Each row of a before or after table is a point. One or more steps were done to the points. Then noise was added and the rows were shuffled. The steps act on columns, c1 being the first. What was done? A step turns or swaps two columns, mirrors them in a line or flattens them onto one, adds a multiple of one to another, or multiplies or shifts one. Angles are multiples of 10 degrees, from the lower column toward the higher: turns from -170 to 170, lines from 10 to 170 but not 90. Use the fewest steps. Two steps may share a column if one is a turn and the other turns, adds or multiplies; they go together, in the order done. Otherwise the lowest column goes first.

Before (10 x 2):
|  0.032 | -0.003 |
|  0.042 | -0.029 |
|  0.005 | -0.005 |
| -0.019 |  0.053 |
| -0.017 |  0.006 |
| -0.012 |  0.034 |
| -0.011 | -0.018 |
| -0.041 |  0.032 |
|  0.053 | -0.025 |
|  0.010 | -0.024 |
After, 10 rows:
| -0.005 |  0.006 |
|  0.052 | -0.018 |
| -0.026 |  0.008 |
| -0.028 |  0.042 |
| -0.002 |  0.032 |
|  0.032 | -0.010 |
|  0.029 | -0.042 |
|  0.006 | -0.017 |
| -0.025 |  0.053 |
| -0.018 | -0.011 |
Steps: swap c1 and c2

Before, 14 rows:
| -0.032 | -0.015 |  0.034 |
| -0.017 |  0.019 | -0.056 |
|  0.021 |  0.000 | -0.050 |
| -0.009 | -0.029 |  0.011 |
|  0.014 |  0.007 | -0.053 |
| -0.004 | -0.019 |  0.037 |
|  0.012 |  0.008 | -0.037 |
| -0.003 | -0.033 |  0.011 |
| -0.008 |  0.006 | -0.030 |
|  0.008 | -0.029 | -0.025 |
|  0.024 | -0.008 | -0.029 |
|  0.011 | -0.006 |  0.022 |
|  0.016 |  0.009 | -0.074 |
|  0.045 |  0.004 | -0.054 |
After (14 x 3):
| -0.045 |  0.041 |  0.064 |
| -0.048 |  0.017 |  0.033 |
| -0.039 |  0.033 |  0.039 |
| -0.037 |  0.024 |  0.017 |
| -0.047 |  0.029 |  0.046 |
| -0.069 |  0.014 |  0.025 |
| -0.064 |  0.018 | -0.030 |
| -0.090 | -0.011 | -0.036 |
| -0.015 |  0.031 |  0.044 |
| -0.049 | -0.009 | -0.021 |
| -0.052 |  0.038 |  0.001 |
| -0.064 | -0.009 | -0.039 |
| -0.069 |  0.016 | -0.028 |
| -0.078 |  0.021 |  0.055 |
Steps: shift c1 by -0.060; turn c2 and c3 by 140 degrees
